Each row is a point. Each copy is the shape, with its points in the same order, stretched, turned, moved and blurred by noise. Is it also mirrored, or only turned?

Shape (8 x 2):
|  51 | -12 |
|  -7 | -45 |
|  49 | -37 |
| -13 |  54 |
|  -2 | -47 |
| -47 | -31 |
|  70 |  54 |
|   3 | -58 |
Copy 1 (8 x 2):
| -67 |  16 |
| -27 | -27 |
| -77 | -10 |
|  29 |  59 |
| -36 | -31 |
|  17 | -27 |
| -46 |  76 |
| -47 | -37 |
Copy 1 is: mirrored
Copy 2 (8 x 2):
|  46 | -25 |
| -20 | -29 |
|  31 | -44 |
|  32 |  64 |
| -16 | -30 |
| -40 |   1 |
|  98 |  30 |
| -16 | -42 |
Copy 2 is: only turned
Copy 3 (8 x 2):
|   8 |  52 |
| -58 |  54 |
|  -8 |  75 |
|   2 | -40 |
| -52 |  52 |
| -76 |  19 |
|  65 |  -8 |
| -57 |  70 |
Copy 3 is: mirrored
Copy 4 (8 x 2):
|  36 |  -7 |
|  -7 | -50 |
|  41 | -28 |
| -38 |  31 |
|   3 | -48 |
| -35 | -45 |
|  35 |  51 |
|   5 | -63 |
Copy 4 is: only turned

Shape (7 x 4):
|  41 |   0 |   6 |   3 |
|   7 |  22 |  38 |  16 |
| -41 |  31 | -65 |  19 |
|   3 |  -7 |  60 | -25 |
|  76 | -17 |  80 | -61 |
|  10 |   0 |  23 |   9 |
| -33 | -41 |  37 |  23 |
Copy 1 (7 x 4):
|   -3 |   -3 |  -22 |   35 |
|  -31 |  -42 |  -18 |  -11 |
|  -33 |   70 |   40 |  -52 |
|    9 |  -66 |  -47 |  -24 |
|   31 |  -76 | -108 |   56 |
|   -4 |  -28 |  -16 |   -2 |
|   36 |  -63 |   17 |  -43 |
Copy 1 is: mirrored
Copy 2 (7 x 4):
| -43 |  22 |   1 | -10 |
|   0 |  54 |  11 |  -1 |
|  38 | -57 | -28 |  13 |
| -18 |  55 |  62 | -38 |
| -94 |  87 |  50 | -83 |
| -14 |  27 |  24 |  -1 |
|   3 |  16 |  85 |  27 |
Copy 2 is: mirrored
Copy 3 (7 x 4):
|  17 |  27 |  50 |  -5 |
| -19 |  37 |  45 |   8 |
| -39 | -54 | -53 |  53 |
| -10 |  88 |  14 | -30 |
|  68 | 116 |  62 | -63 |
| -17 |  32 |  36 | -10 |
| -82 |  32 |  16 | -35 |
Copy 3 is: only turned
